Each point is reached from the start by the listed moves, each made 0, 1 or 2 times, or once backwards (-1), plus a little noise. Say if it took an odd or an even number of moves. Then give how often each move was made.

Moves:
(1): [ 1.35 -3.52 -0.69]
(2): [3.16 0.86 0.97]
Start: [-0.67  0.62  0.48]
Points:
[2.30 1.55 1.44] -> odd (0, 1)
[ 0.76 -2.94 -0.25] -> odd (1, 0)

Moves:
(1): [ 0.95 -0.47  1.85]
(2): [-0.93  0.76  0.65]
(3): [-0.09 -0.77  0.51]
Start: [ 0.29 -0.70  0.21]
Points:
[-0.84 -1.11  4.40] -> odd (1, 2, 2)
[ 2.84 -4.04  4.30] -> odd (2, -1, 2)
[-0.67  0.08  0.88] -> odd (0, 1, 0)
[-0.56  0.87  0.39] -> even (0, 1, -1)

Moves:
(1): [-0.01  1.46 -1.28 -0.54 -0.60 -0.09  0.34  0.07]
(2): [ 0.78  0.35 -1.19 -0.22  1.39  1.48 -0.35 -1.03]
(3): [-0.41  1.80  1.17 -0.38  0.78  0.01 -0.64  0.09]
(4): [ 0.58 -0.37  0.62  0.98  0.85 -0.18  0.57 -0.04]
(5): [-0.54 -0.14 -0.08 -0.18  0.41  0.32  0.17  0.19]
(6): [ 0.80 -0.86  1.03 -2.66 -0.25 -0.72 -0.34 -1.14]
Start: [-0.43 -0.30  0.55  0.43 -0.18  0.96  0.48  0.09]
Points:
[-0.36 -5.43  3.27 -4.81 -2.71 -1.34  0.04 -1.13] -> odd (-1, -1, -1, -1, 1, 2)
[-0.44  2.64 -2.03 -0.65 -1.35  0.74  1.21  0.23] -> even (2, 0, 0, 0, 0, 0)
[ 2.00 -2.90 -1.66 -6.13  0.93  2.90 -0.67 -4.11] -> odd (0, 2, -1, -1, 1, 2)
[-0.47 -0.05 -0.91  2.59  0.79  3.10 -0.57 -0.01] -> odd (-1, 1, 0, -1, -1, -1)
[ 0.42  3.50  3.43 -5.17  2.19 -0.31  0.65 -1.58] -> even (2, 0, 2, 2, 2, 2)
[-1.27  2.74  1.85  4.35  0.57 -0.24  2.04  2.34] -> even (1, -1, 1, 2, 0, -1)

Moves:
(1): [ 1.28 -0.21 -0.97 -1.52 -0.73  0.54 -0.37  0.24  0.11 -0.74  0.20  0.29]
(2): [ 0.31  0.32 -1.18 -0.64 -0.39 -0.07 -0.32  0.29 -0.65 -0.24 -0.26 -0.33]
(3): [-1.19 -1.08 -0.12  0.01 -0.37  0.37  0.02  0.12  0.08 -0.57 -1.01 -0.08]
(4): [ 0.08  0.33  0.12  0.20  0.00  0.22 -0.16  0.04 -0.08  0.27  0.89 -0.29]
(5): [ 0.68  0.30 -0.54 -0.50  0.19 -0.07 -0.25  0.64  0.10 -0.89  0.07 -0.87]
(6): [ 0.11  0.68  0.59  0.23  1.11 -0.22  0.04 -0.78  0.44  0.28  0.69 -0.04]
(7): [ 0.56  0.01 -0.02  0.63  1.09  0.18  0.48 -0.90  0.95 -0.25 -0.61 -0.12]
(8): [-1.59 -0.46 -0.58  0.59 -0.93 -0.50 -0.11  0.91 -0.05  0.67 -0.63  0.81]
(9): [ 1.10  0.69 -0.69  0.04  0.19 -0.32 -0.11 -0.65 -0.27 -1.27  0.28 -0.16]
Start: [-0.29  0.43 -0.07  0.67  0.01 -0.12 -0.81  0.97  0.11 -0.80  1.13  0.67]
Points:
[ 5.95  2.10 -1.82 -2.87  2.06  1.46 -1.61  0.18  1.89 -4.46  3.26 -1.72] -> even (2, 0, 0, 1, 2, 1, 1, -1, 0)
[ 2.89  3.28 -1.20  1.41  2.21 -1.25 -0.75 -2.41  1.27 -1.64  2.95  2.24] -> odd (1, 0, -1, 0, -1, 2, 1, 1, 2)
[ 4.87  1.83 -2.15 -2.82 -1.39  0.92 -2.06 -0.44 -1.32 -4.14  4.12  0.81] -> even (2, 0, 0, 1, -1, 0, -1, -1, 2)
[-2.35 -2.12 -5.60 -2.23 -6.45  0.81 -3.00  4.88 -2.03 -3.10 -0.01  1.83] -> even (2, 1, 2, 2, 0, -1, -1, 2, 1)
[-0.24  0.86 -0.04  2.77  5.00 -0.73  0.16 -1.80  2.96 -4.51 -1.37 -1.76] -> odd (-1, 0, 2, -1, 2, 2, 2, 0, 1)
[ 0.54 -0.62 -4.96 -1.21 -3.14 -0.41 -1.68  1.97 -1.29 -4.78 -1.61  1.37] -> even (1, 1, 1, -1, 0, -1, 0, 1, 2)
[-3.63 -3.56 -1.81  1.00 -0.53  0.51 -0.29  3.04  3.37 -2.33 -3.92  1.22] -> even (1, -1, 2, -1, 2, 0, 2, 2, -1)

Moves:
(1): [ 0.10 -0.72 -0.30 -0.17  0.25  0.70 -0.18 -0.29  0.39  0.20  1.13  0.03
  0.51  0.16 -0.41]
(2): [-0.83  0.19 -0.02 -0.34 -1.38  0.69  0.52  0.65  1.63 -0.08  0.73  0.95
 -0.40 -0.35 -0.48]
(3): [-0.26  0.42  0.68 -1.22  0.29  0.08  0.06  1.27 -0.33  1.50 -0.86  0.17
  0.04 -0.04  0.25]
(4): [-0.26 -0.26  0.76 -0.64 -0.54  0.30  0.79  0.82  0.12  0.16 -0.38 -0.26
 -0.19 -0.35 -0.97]
(5): [ 0.16 -1.06  0.79  0.49  0.85 -0.12  0.73  0.57  0.46  0.27  0.02  0.98
 -0.87 -1.22 -1.12]
(6): [ 0.72 -0.01  0.09  0.11 -0.42 -0.51  1.25 -0.58  0.78 -0.43  0.91  0.25
 -1.28  0.02  0.31]
(7): [ 0.13 -0.21  1.12  0.73  0.16  0.43 -0.08  0.41  0.54 -0.27 -1.50  0.28
 -0.90  0.34  0.01]
(8): [ 0.53 -0.18 -0.13 -0.44 -0.09 -0.18 -0.54  0.23 -0.26  0.06  0.76  0.77
  0.01  0.51 -0.21]
(9): [ 0.45  0.80 -0.70 -0.72  1.76  0.42 -0.92  0.20  0.69  0.09 -0.54 -0.87
  0.13  0.59 -0.08]
(10): [-0.04 -0.33  0.70  0.24  0.88 -0.68 -0.45 -0.06  0.58  0.43  1.19 -0.85
  0.97  0.64  0.48]
(11): [-0.68  0.22  0.27 -0.14  0.78 -1.34 -0.24 -0.95  0.07  0.73 -0.76  0.41
 -0.35  0.59 -0.34]
(12): [ 0.04  0.19 -0.44  0.90  0.79  0.00 -0.97  1.12 -1.18  0.21 -1.01 -0.46
 -0.28  1.21  0.77]
Start: [ 0.42 -0.17  0.14 -0.06  0.29 -0.31  0.82  0.92  0.34 -0.16  0.37  0.54
  0.51 -0.26  0.60]
Points:
[ 0.98 -0.27  4.22 -2.22  2.75 -1.87  4.21  1.61  5.90  2.90 -2.97  7.05
 -6.91 -1.58 -2.13] -> even (0, 1, 2, -1, 2, 2, 2, 1, 1, -1, 2, -1)
[-0.20 -2.16  6.95 -2.01  2.27 -0.47  4.86  3.85  7.31  2.27 -1.69  3.15
 -4.07 -2.45 -4.22] -> odd (0, 1, 1, 2, 2, 1, 2, 0, 1, 1, 1, -1)
[ 1.24 -0.86 -0.04 -4.07  8.31  0.42 -4.45  5.44  0.49  5.43  3.19 -0.84
  4.88  3.10 -0.05] -> even (2, 0, 2, 0, 1, -1, -1, 2, 2, 2, 0, 1)
[ 0.36  1.52  0.16 -0.68  0.76 -1.59  3.02  2.15  3.02 -0.21  1.91 -1.47
 -1.27  0.55  1.50] -> even (-1, 1, 0, 1, 0, 2, -1, -1, 1, 1, 0, 1)
[-0.25  1.05 -1.63 -4.31  4.33 -0.95 -1.76  2.10 -1.47  4.74 -1.23  1.90
  0.58  2.53 -0.22] -> odd (2, 0, 2, 0, 0, 0, -1, 1, 1, -1, 2, 1)
[ 0.68 -1.22  4.38  2.64  2.32 -1.10  1.26  2.72  2.50  0.09 -1.45 -1.72
 -0.97  1.86  1.73] -> even (0, 0, 0, 1, 0, 1, 2, -1, 0, 2, 0, 1)
[ 1.52 -1.23  0.94  1.73  1.51 -0.56  0.52 -0.38  2.53 -0.49  2.57  0.44
  0.15  1.24  1.82] -> odd (1, 0, 0, -1, 0, 1, 1, 0, 0, 1, 0, 0)

Moves:
(1): [ 0.07  0.39  0.19  0.21  0.35  0.03 -0.14 -0.40 -0.35  0.81 -1.04  0.49
  0.60 -0.09  0.02 -0.21  0.89]
(2): [-0.15 -0.43  0.40  0.82  0.75  0.39  0.38 -0.07  0.57 -0.27  0.11  0.23
  0.56  0.02 -0.18  0.02  0.09]
(3): [-0.22 -0.84 -0.49  0.56 -0.83  0.84  1.06  0.38  1.46  0.30  1.60  0.13
 -1.21  1.19 -0.85 -0.22  0.17]
(4): [ 0.83 -0.13 -0.98  0.22  2.61 -0.34  0.97 -0.69  0.63  0.07 -0.64 -1.50
 -0.05 -0.15  1.51  1.08  0.35]
(5): [ 0.62  0.10 -0.36  0.27  0.85 -0.27  1.87  1.02  0.56  0.17  0.00 -0.62
 -0.16 -0.01 -1.94  0.62  1.18]
(6): [-0.04  0.31  0.55 -0.38  0.59  0.56 -0.18  0.34  0.39 -0.90  1.16 -0.12
 -0.32  0.24  0.81  0.08  0.12]
(7): [-1.07 -0.86 -0.77 -1.16  1.23 -0.42  1.40 -0.07 -0.01 -0.42 -1.04 -0.20
 -0.21 -0.09  0.16  0.07  0.43]
(8): [-0.93 -0.44 -0.13  1.03 -0.20 -0.66 -0.24  1.11 -2.21  0.98 -0.81 -0.29
  0.76 -0.68 -0.07 -0.52  1.15]
(9): [-0.22  0.27  0.71 -0.67  0.43 -1.29  0.62 -0.07 -0.25  0.74 -0.44  0.61
 -0.36 -0.32  0.54  0.85  0.07]
(10): [ 1.21  0.58 -0.56 -0.27 -0.50 -0.33 -0.44 -2.36 -1.13 -2.12 -0.21  1.69
 -0.36  0.21  0.59  1.00 -1.06]
(11): [ 0.61 -1.47  0.57 -0.51 -0.37 -0.81  0.06 -0.65  0.47 -0.63  0.15 -0.45
 -0.87  1.90  0.50 -0.37  0.20]
(12): [ 0.62 -0.21 -0.16  0.62  0.15  0.52  0.70  0.14  0.38 -0.06  0.80  0.02
 -0.19 -0.27  0.14 -1.14 -0.34]
(13): [-0.26  0.63 -0.10 -0.12  0.33  0.40 -0.49  0.44 -0.04  0.19  0.15  0.53
 -0.15  0.52  0.21 -0.36 -0.88]
(14): [ 0.12  0.48  0.13 -0.36 -0.39 -0.71  0.45  0.11 -0.05 -0.23 -1.27 -0.65
  0.14  0.41  0.45  0.04  0.11]
Start: [-0.08 -0.13 -0.84 -0.44 -0.62  0.31 -0.68  0.16  1.10  0.14  0.91 -0.46
 -0.60  0.39  0.05  0.24 -0.50]
Points:
[-2.16 -2.81 -1.22 -0.72  9.49 -0.38  3.31  1.00  2.06  3.23 -2.16 -2.79
 -0.23  1.05  7.00 -2.53  1.87] -> odd (2, 1, 0, 2, -1, 1, 2, 1, 1, -1, 1, 2, 2, 0)
[-1.68 -2.14 -2.68  0.41  5.70 -1.31  0.55  2.77 -1.89  1.98 -0.58 -6.26
  0.45 -2.96  6.72 -1.82  1.12] -> odd (-1, -1, -1, 2, -1, 1, 1, 2, 0, -1, 0, 2, 0, 0)
[-3.03 -2.29 -2.09  4.43  2.23  2.32  0.10  2.26  1.99  4.56  1.41 -1.50
  1.76 -1.94 -0.13 -0.82  0.72] -> even (0, 2, 1, 1, -1, -1, 0, 1, 0, -1, -1, 0, 0, -1)
[-0.34 -4.42 -0.54 -1.11  3.23 -7.11  2.96 -1.03 -3.77  2.28 -5.21 -2.80
 -0.29 -0.34  3.65  0.70  3.30] -> even (0, 0, -1, 1, 0, -1, 1, 2, 2, 0, 2, 1, -1, 0)
[ 2.72 -4.24 -1.26 -1.90  0.22 -3.01  3.00 -3.53 -0.84 -5.75  2.81  0.95
 -4.07  2.60  1.21  1.93  0.13] -> odd (-1, 0, 0, 0, 1, 1, 1, 1, 1, 2, 2, 1, -1, -1)
[ 0.25 -2.95  3.29  0.54 -5.08 -3.75 -3.24 -3.00 -1.92 -1.10  1.11  3.53
 -1.34  3.07  1.62  0.10 -2.64] -> odd (-1, 2, 0, -1, -1, -1, -1, 1, 2, 1, 2, 0, 0, 0)
[-2.98  3.37  0.16 -3.07 -0.68 -2.52  1.65  4.16 -1.21  4.49 -3.76  0.17
  0.55 -2.18  0.74 -2.45 -2.13] -> odd (0, -1, -1, -1, 0, -1, 1, 0, 2, -1, -1, 2, 2, 2)
[-0.05 -2.54  1.17  0.29 -2.30 -3.95 -0.67 -1.78 -4.30 -2.94 -1.01  4.07
 -0.88  3.95 -1.07  1.76  0.97] -> odd (0, 2, 0, -1, 1, 0, 0, 2, 1, 2, 2, -1, 1, 0)
